Each row is a point. To make a cloud, some directions were put in groups of two or more. Within a group, all points are equally far from the middle, so they leave a hole (a ring in 2 directions, a hollow ball in 3). The other directions are filled evenly. Then the cloud was stretched, turned, moved and blurred a little. Count the holes, and give their numbers of directions, smallest first.
In the rows, 128 means zero.

Cloud, 20 rows:
[[114 106 187]
 [166 115 128]
 [176  95 160]
 [ 86 148  89]
 [132 170 125]
 [124 112 101]
 [151  96 136]
 [120  98 177]
 [159  83 139]
 [142  78 139]
 [132  67  94]
 [ 83 140 127]
 [157  87 141]
 [ 71 153 100]
 [141 144 129]
 [138 167 168]
 [116 170 109]
 [151 117 125]
 [ 79 160  81]
 [175 177 104]]
Holes: 0

Cloud (30 x 4):
[[124 149 178 113]
 [127 136 144  84]
 [127 134 169  99]
 [121 167 131 180]
 [142  78 176 145]
 [109 108 104 170]
 [120 104  87 145]
 [129 152 142 183]
 [118 130 125  82]
 [102 191  92 129]
 [149 173 171 115]
 [ 71 125 155 158]
 [ 84  98 161 162]
 [ 93 100 173 153]
 [ 89  91 134 173]
 [176  95 136 112]
 [ 87 168 162 156]
 [132 149 148  86]
 [135 139 152 182]
 [ 97 176 165 155]
 [128  98 143  89]
 [ 81 181 141 159]
 [ 99  96 124 176]
 [121 149  98 168]
 [117 181 138 176]
 [122 121 136 185]
 [137 174  86 129]
 [118 155 181 126]
 [117 119  96 165]
 [176  94 136 112]]
Holes: 2 (2, 2)

Cloud (52 x 6):
[[116  88 137 123 174 152]
 [185 116 113  78 155 135]
 [175  63 129  90 142 149]
 [ 93 127 139 127 148  69]
 [ 80 100  97 122 148 117]
 [ 87 165  78  87 106 141]
 [106 145  88  75  86 135]
 [ 84 151 141 138 122  90]
 [106  64 138  60 148 114]
 [139 122 120  99 131 186]
 [138 134 140  53 127 156]
 [ 75 147  85  82 116 137]
 [126 120 118 152 117 161]
 [142 120  85 136 110 163]
 [127 127 118 128 139  66]
 [149 171  86 169 115 106]
 [108 142 105 151 152  74]
 [ 79 162  84  78 129 121]
 [113 134  95  72 144  91]
 [ 87 148  68  86 146 118]
 [168  77 166 129 146  92]
 [ 90 185  79  98 120 134]
 [146 160 100  96 132 184]
 [ 80 107 125  73 105 128]
 [189 125 160 147 134 133]
 [108  98  89 125 161 137]
 [104 132 130  47 140 120]
 [152 145 105 187 120 116]
 [130 135 153 152 183 126]
 [154 123 158 121 188 117]
 [179  92 146 160 135 145]
 [149 143 136 120 100  94]
 [102 145 135 167 161 119]
 [141 151 131  93 180 148]
 [132  94 153  64 123 165]
 [169  97 128 174 159 124]
 [124 113  89  62 135 102]
 [118  84  89  80 120 106]
 [147 111 169 135 188 116]
 [144 139 123  76 141 182]
 [109  95 183 114 112 109]
 [152 189  72 148 113 131]
 [120  92 117 107 175 157]
 [134 126  96  71 137  94]
 [ 72 121 106  75 110 129]
 [152 146 169 102 132 130]
 [173  65 165 137 162 116]
 [121 191 110 150 136 136]
 [135 145 133  58 111 138]
 [126  82 131  46 159 130]
 [161 128 147 122 108  95]
 [151  85 155  88 118 167]]
Holes: 3 (2, 2, 2)

Cloud, 55 rows:
[[121 150  83 178 128 157]
 [ 95  82 137 139 136 157]
 [137 122 148  94  87 142]
 [119 124 107 180 144  99]
 [173 112 142 133  97 177]
 [165 118  81  89  78 151]
 [157 117 128 174 162  86]
 [ 91 146 104 167 131 119]
 [ 99  96 150 109 146 111]
 [161 134 146 107  90 145]
 [133 160  83 105 119 110]
 [162 137 187 149 170 122]
 [145 110  81  68 129 110]
 [197  81  97 141 125  83]
 [111 108 109 148  87 113]
 [110 176  94 133 112 164]
 [111 160 147  86 156 164]
 [192 129 109 160 115 122]
 [109 126 166  97 144  88]
 [135 120 121 194 107 163]
 [150 176 176 122 158 158]
 [ 69 147 157 140 154 148]
 [175 132 133 176 131 105]
 [157 155 168 166 134 154]
 [136 122  80  75 139 129]
 [176 104 134 125 152 165]
 [106 186 126 121 159 125]
 [152 163 165 172 145 150]
 [140 122 125 183 149  92]
 [ 92 126 126 145 134 215]
 [102 163 115 180 147 139]
 [172  99  95 178 105 138]
 [168 113  73 152 135 163]
 [ 78 128 163 140 151 124]
 [195  94 104 107 126  56]
 [ 91 158 158 161 148 197]
 [ 96 159 120 130 169 112]
 [ 71 124 111 148  94 186]
 [173 124  72 111 128 170]
 [ 79 126 158 148 159 157]
 [127  97 178 108 130 106]
 [191 133 103  95 124  70]
 [110 131 161  97 145  82]
 [160  63 144 125 114 141]
 [ 90 109 169 151 151 136]
 [101 113 161 171 136 183]
 [176 149 155 111 131  76]
 [133 125  75  90 139 159]
 [122 156 105 140 104 217]
 [131 162  70 116 124 129]
 [144 145 145  90  97 166]
 [108  94 173 148 139 137]
 [121 122 142  68 116 154]
 [101 110  63 162 100 147]
 [160 134  74  96  84 154]]
Holes: 2 (3, 3)
